Rows are points. Two turns around zero, p and q, are shown by what they do to some points. Where does a point land after both, in the order given? Backwards means that the second turn is done in reverse. Each puzzle has new turns, and all numbers are rounded.

Turn p:
[4.8 1.3] => [4.7 1.7]
[ 1.0 -1.5] => [ 1.1 -1.4]
[-5.8  0.2] => [-5.8 -0.3]
Turn q:
[1.0 4.5] => [1.5 4.4]
[-2.7 -2.7] => [-3.0 -2.4]
[0.6 3.7] => [1.0 3.6]
[ 1.1 -5.5] => [ 0.5 -5.6]
Where do these land?
p, then q backwards: [3.2 5.2] => [2.1 5.7]
q, then p: [-0.1  0.1] => [-0.1  0.1]
p, then q backwards: [-3.7 -4.8] => [-2.7 -5.4]
q, then p: [ 2.6 -3.2] => [ 2.6 -3.2]
q, then p: [-2.1  2.7] => [-2.1  2.7]

Turn p:
[-3.7 -0.7  1.3  3.3] => [-4.3  1.0  2.7  0.7]
[ 1.7 -2.3  1.2 -5.1] => [ 2.4 -3.7 -1.2 -3.8]
[-2.7 -1.5 -3.7  0.4] => [-3.6  0.0 -3.1  0.6]
[ 0.0 -3.9 -1.6  1.6] => [-2.4 -3.1 -0.8  2.1]
[ 4.7  8.3  2.8 -0.2] => [7.8 5.7 2.5 0.5]
Turn q:
[-1.7  0.1 -0.8 -8.9] => [-0.3 -1.6  2.7 -8.5]
[-3.6 -0.4  0.6  0.3] => [-3.3  0.4 -1.4 -0.7]
[ 0.5  1.4 -5.9  1.0] => [ 4.0  1.0 -4.4 -1.2]
[1.7 1.7 2.6 4.2] => [0.0 2.4 1.0 4.8]
[ 3.1 -2.8  3.5  3.3] => [-0.4 -2.3  2.1  5.5]
Where do these land?
q, then p: [ 2.4  5.1 -0.3  1.9] => [4.1 3.6 1.3 2.1]
p, then q backwards: [-5.6  2.7 -4.1  4.2] => [-5.5  3.4  3.2  4.5]
q, then p: [ 2.4 -1.2  2.5 -5.8] => [ 1.4 -3.8  3.6 -4.3]
q, then p backwards: [-2.8 -5.2  3.0  0.2] => [-2.4 -5.8 -0.7  1.9]
q, then p: [ 3.6 -4.0  0.2 -2.5] => [ 0.2 -5.6  2.0  0.0]
p, then q: [ 0.0  2.5 -1.3  2.0] => [ 0.7  3.1 -0.7  1.2]
